Each point is reached from the start by the listed moves, each made 0, 1 or 2 times, or once backwards (-1), plus a little noise. Say if it took an odd or an even number of moves. Then give how often each move was made.

Moves:
(1): [ 0.37 -0.13]
(2): [0.09 0.25]
Start: [-0.07 -0.14]
Points:
[-0.16 -0.40] -> odd (0, -1)
[-0.28  0.48] -> odd (-1, 2)
[-0.44 -0.01] -> odd (-1, 0)

Moves:
(1): [ 0.30 -0.06  0.03  0.10  0.08  0.00  0.07  0.01 -0.07]
(2): [ 0.10  0.48 -0.09 -0.06  0.03 -0.11  0.06 -0.04 -0.08]
(3): [-0.01  0.08  0.37  0.02 -0.06 -0.08 -0.07  0.07 -0.02]
(4): [-0.10  0.05 -0.04  0.26 -0.03  0.03  0.04  0.08 -0.06]
(5): [-0.07  0.04  0.00  0.02  0.42  0.06 -0.21  0.13 -0.04]
(6): [ 0.02  0.09  0.03 -0.07  0.00  0.30  0.07  0.03  0.01]
(7): [-0.13 -0.05  0.06 -0.04  0.20 -0.08  0.42  0.05  0.07]
(8): [ 0.08 -0.03 -0.08 -0.14 -0.11 -0.03  0.01  0.45 -0.01]
Start: [ 0.11 -0.12 -0.10 -0.10  0.21  0.12 -0.11 -0.04 -0.04]
Points:
[-0.10  0.04 -0.52  0.60  0.54  0.41 -0.60 -0.32 -0.25] -> even (0, 0, -1, 2, 1, 0, -1, -1)
[-0.29  0.09 -0.13 -0.24  0.20  0.65  0.43  0.61  0.04] -> even (-1, 0, 0, 1, 0, 2, 1, 1)
[ 0.16  0.22 -0.47 -0.22  0.87 -0.15 -0.31 -0.58 -0.09] -> even (0, 1, -1, -1, 1, -1, 0, -1)
[ 0.42 -0.34 -0.57 -0.09  0.65 -0.07 -0.24  0.44 -0.14] -> odd (1, 0, -1, 0, 1, -1, 0, 1)
[-0.17  0.54  0.07  0.25  1.04 -0.01 -0.03  0.91 -0.29] -> even (0, 1, 1, 2, 2, 0, 1, 1)

Moves:
(1): [ 0.33 -0.01 -0.03 -0.17  0.09 -0.07 -0.01 -0.12 -0.21 -0.01 -0.12 -0.06
  0.03 -0.03]
(2): [-0.05  0.29  0.05  0.02 -0.07 -0.04 -0.04  0.04  0.00 -0.01  0.06  0.03
 -0.05 -0.04]
(3): [-0.04 -0.04  0.28 -0.05 -0.05  0.10 -0.04  0.03 -0.15  0.05 -0.06 -0.03
  0.07  0.01]
(4): [ 0.01 -0.05 -0.01  0.25 -0.01 -0.05  0.02 -0.01 -0.07 -0.07  0.03 -0.06
 -0.07 -0.03]
(5): [-0.15  0.11  0.02 -0.11  0.23  0.04  0.01 -0.08 -0.10  0.07 -0.04 -0.13
 -0.09  0.16]
(6): [ 0.13  0.05 -0.05  0.02  0.00  0.28 -0.09 -0.01 -0.01  0.06 -0.03  0.04
  0.06 -0.02]
(7): [ 0.16  0.08  0.08  0.17  0.03  0.01  0.42  0.15  0.00  0.10 -0.19  0.13
  0.06 -0.08]
(8): [ 0.13  0.00 -0.08  0.00 -0.06  0.02 -0.13  0.47 -0.05  0.13  0.04 -0.12
 -0.19  0.15]
(9): [ 0.19  0.09  0.14  0.09  0.19 -0.10 -0.07  0.03  0.37  0.07  0.11 -0.16
  0.02 -0.07]
(10): [-0.02  0.00 -0.07  0.13  0.06 -0.11 -0.02 -0.15 -0.13  0.41  0.04 -0.04
 -0.14 -0.25]
(11): [ 0.11  0.03  0.04 -0.01 -0.11  0.03  0.23  0.04 -0.12  0.15  0.27 -0.15
  0.09  0.19]
(12): [ 0.01  0.08  0.04  0.02  0.12 -0.03 -0.09  0.03 -0.05  0.03  0.09  0.27
  0.06 -0.01]
(13): [ 0.04  0.11 -0.14  0.05  0.05 -0.12 -0.23  0.02 -0.01  0.14 -0.16 -0.04
  0.38  0.04]
(14): [ 0.01  0.04  0.11  0.06 -0.11 -0.01  0.04 -0.11  0.00  0.08 -0.10  0.18
 -0.08  0.20]
Start: [-0.28 -0.03 -0.03  0.03  0.05  0.29 -0.03 -0.05  0.04  0.05  0.02 -0.15
 -0.03 -0.18]
Points:
[-0.29  0.43  0.08  0.80 -0.06 -0.24 -0.58 -0.64  1.22  0.09  0.24  0.04
  0.27 -0.18] -> even (-1, 1, -1, 1, -1, 0, -1, -1, 2, 0, 0, 0, 1, 2)
[ 0.11  0.17  0.71  0.11  0.69  1.00  0.01 -0.07 -0.58  0.78  0.60 -0.42
  0.39  0.38] -> odd (0, -1, 2, 1, 2, 2, 0, 0, 1, 0, 2, 2, 0, 0)
[ 0.17  0.32  0.28  1.32 -0.15 -0.14  1.25  1.14 -0.09  1.34  0.83 -0.73
 -1.03 -0.30] -> odd (-1, 1, 0, 2, 0, -1, 2, 2, 1, 2, 2, 0, -1, 0)
